Each point is reached from the start by the listed moves, each made once or not at all, plus a little noise. Say if it took an odd or an even number of moves. Then give how often each move was made.
In the rows, 128 means zero.

Moves:
(1): [175 142 147 180  85]
(2): [119  62 139 151 112]
(3): [127 143 107 132  92]
Start: [119 129 127 130 112]
Points:
[110  79 114 159  60] => even (0, 1, 1)
[124 128 130 128 111] => even (0, 0, 0)

Moves:
(1): [145 128 111 167]
(2): [167 130 162 124]
(3): [121 125 134 147]
(4): [103 146 106 132]
Start: [149 107 137 110]
Points:
[199 107 161 164] => odd (1, 1, 1, 0)
[181 104 172 124] => even (0, 1, 1, 0)
[156 122 154 126] => odd (0, 1, 1, 1)
[185 105 170 107] => odd (0, 1, 0, 0)

Moves:
(1): [124 160 143 123 143 144 136 116 127 129]
(2): [137 148 140 132 131 112 150 126 133 142]
(3): [145 147 134 134 113 121 135 125 103 138]
(4): [116 113 142 146 105 145 121 145 130  95]
(5): [151 137 126 103 110 151 128 118 127 134]
(6): [124 105 116  87 111 129 111 172 125 166]
(7): [113 140 101 155 130 106 146 128 147 138]
(8): [153 108 119 162 127 117 129 149 121 151]
Start: [143 150 131 125 133 109 122 120 126 129]
Points:
[200 163 128  95  97 129 119 159  85 205] => odd (1, 0, 1, 0, 1, 1, 0, 1)
[133 187 170 146 128 126 145 123 135 108] => odd (1, 1, 0, 1, 0, 0, 0, 0)
[174 187 108  96  90  85 150 146 122 206] => odd (0, 1, 1, 0, 1, 1, 1, 0)
[154 170 137  56 115 150 114 142 126 173] => odd (1, 0, 0, 0, 1, 1, 0, 0)
[204 137 115  95  78 114 112 172  89 205] => even (0, 0, 1, 0, 1, 1, 0, 1)
[193 199 113 124 103  93 164 159 114 228] => odd (1, 1, 1, 0, 1, 1, 1, 1)

Moves:
(1): [149 111 133 130 144 146 139 128 125 148 133]
(2): [110 132 116 158 142 134 133 124 116 116 139]
(3): [131 111 104 133  92 107 160  93  93 111 131]
(4): [139 128 114 128 108 155 102 147 125 128 131]
(5): [123 153 132 127 151 103 177 163 157 140 160]
(6): [101 117 140 162 124 127 126 160 152 137 103]
(7): [176 152 161 129  93 142 133 100  72 109 122]
(8): [116 116 112 156 122 122 125 113 174 101 123]
(9): [134 148 123 120  80 153 147  66  86 123 109]
Start: [139 142 133 111 143 111 135  92 141 127 120]
Points:
[151 113 106 142  50 165 168  45  80 131  86] => odd (1, 0, 1, 1, 0, 1, 0, 0, 1)
[131 114 105 180 118  98 198 129 200 120 133] => even (1, 0, 1, 1, 1, 1, 0, 1, 0)
[127 141 139 166 126 120 208  84 191 136 110] => odd (1, 0, 0, 0, 1, 1, 0, 1, 1)
[144 150 143 181  86  70 218  81 146  92 124] => odd (0, 0, 1, 0, 1, 1, 1, 1, 0)

Moves:
(1): [140 105 125 128 108 109 138 137 126 116 146 126]
(2): [143 153 135 137 148 118 146 138  71 124 112 134]
(3): [115 135 131 142 126 165 143 145 131 119 108 158]
(4): [141 121 117 104 134 116 109 130 138 110 136 147]
(5): [138 165 137 161 130  83 119 135 172 137 110 160]
(6): [119 143 140 127 148 162 106 165 105 132 138 123]
(7): [102 157 148 106 115 127 107 149 130 126 146 130]
(8): [129 121 145 118 101 111 130 122 138 111 117 123]
(9): [133 126 141 111 112 162 138 137 106 167 112 136]
(10): [129  88 141 152 127 111 117 134 125 113 141 160]
(11): [135  96 127 103 147  93 156 157 162 130 156 152]
(12): [134 114 115 112 116 118 121 126 112 148  93 130]
Start: [122 113 110 140 111 126 152 104 120 128 147 157]
Points:
[114 163 162 159  85 166 144 171 132 150  93 217] => odd (0, 0, 1, 0, 1, 1, 0, 1, 1, 0, 0, 0)
[132 132 149 106  22  66 134 141 137 159 102 194] => even (1, 0, 0, 0, 1, 0, 1, 1, 1, 0, 0, 1)
[155  77 149 122  95 108 154 131  60 114 130 216] => odd (0, 1, 0, 1, 0, 0, 0, 1, 1, 1, 0, 0)
[139  88 171  95  58  87 135 154  61  97 160 214] => odd (1, 1, 0, 1, 0, 0, 1, 1, 1, 1, 0, 0)
[117  90 154 109  82 109 118 196  43  70 137 240] => odd (1, 1, 1, 1, 0, 1, 1, 1, 0, 1, 0, 1)

Moves:
(1): [126 132 117 119 123 136 129 136 134 121 123 138 129 141 122 145 107]
(2): [123 130 126 129 135 147 149 116 125 136 125 122 109 119 124 139 125]
(3): [144 144 122 134 107 125 124 135 112 127 115 129 131 132 147 134 150]
(4): [129 148 117 143 132 153 134 136 129 139 121 138 132 127 124 114 141]
(5): [147 119 126 138 134 127 119 143 121 132 121 123 130 113 131 141 143]
(6): [118 140 112 130 132 141 127 134 122 129 149 139 130 138 118 129 122]
(7): [168 148 124 120 144  91 110 125 138 102 125 150 125 160 114 134 132]
(8): [118 137 134 103 127 136 143 121 138 128 137 118 139 132 135 131 125]
(9): [134 112 129 131 118 141 122 130 145 110 128 122 119 112 123 124 127]
(10): [137  99 121 107 117 104 129 126 126 150 157 154 139  92 115 131 100]
(11): [145 132 135 127 135 117 112 125  91 121 124 157 127 129 125 154 110]
(12): [123 123 125 127 136 131 135 124 120 124 123 119 111 106 125 129 119]
(13): [124 140 122 132 124 132 139 121 126  92 106 113 132 124 121 170 114]
(14): [117 123 151 124 135 102 144 132 102 112 123 135 130 154 132 124 136]
Start: [134 124 133 134 130 115 138 121 135 126 121 112 121 158 123 141 142]
Points:
[168 143 109 125 139 125 153 105 155  45  82 110  77 152  84 214  97] => even (1, 1, 0, 0, 0, 0, 1, 0, 1, 0, 0, 1, 1, 0)
[194 147 124 107 145 103 121 119 127  32  86 126 109 153  96 249  94] => even (1, 0, 0, 0, 1, 0, 1, 1, 1, 0, 1, 1, 1, 0)
[193 187 103 135 148 120 134 124  91 100  80 169  88 176 109 195 128] => odd (1, 1, 1, 1, 0, 0, 1, 0, 0, 0, 1, 1, 0, 0)
[170 161  98  91 120  78 149 109 119  79 132 138 133 148 102 204 107] => odd (0, 0, 1, 0, 0, 1, 1, 1, 0, 1, 0, 1, 1, 0)
[159 148  84 158 119 173 132 160 120 112 108 123 108 133 118 161 152] => odd (1, 0, 1, 1, 1, 1, 0, 0, 1, 0, 0, 1, 0, 0)
[156 133 106 112 103 113 149 133 113 119 137 118 156 121 120 208 130] => even (0, 0, 1, 0, 1, 1, 0, 1, 0, 1, 0, 0, 1, 0)
[195 172 122 156 146  76 148 138  87  57  60 124 115 179 119 189 184] => odd (0, 0, 1, 1, 1, 0, 1, 0, 0, 0, 0, 1, 1, 1)
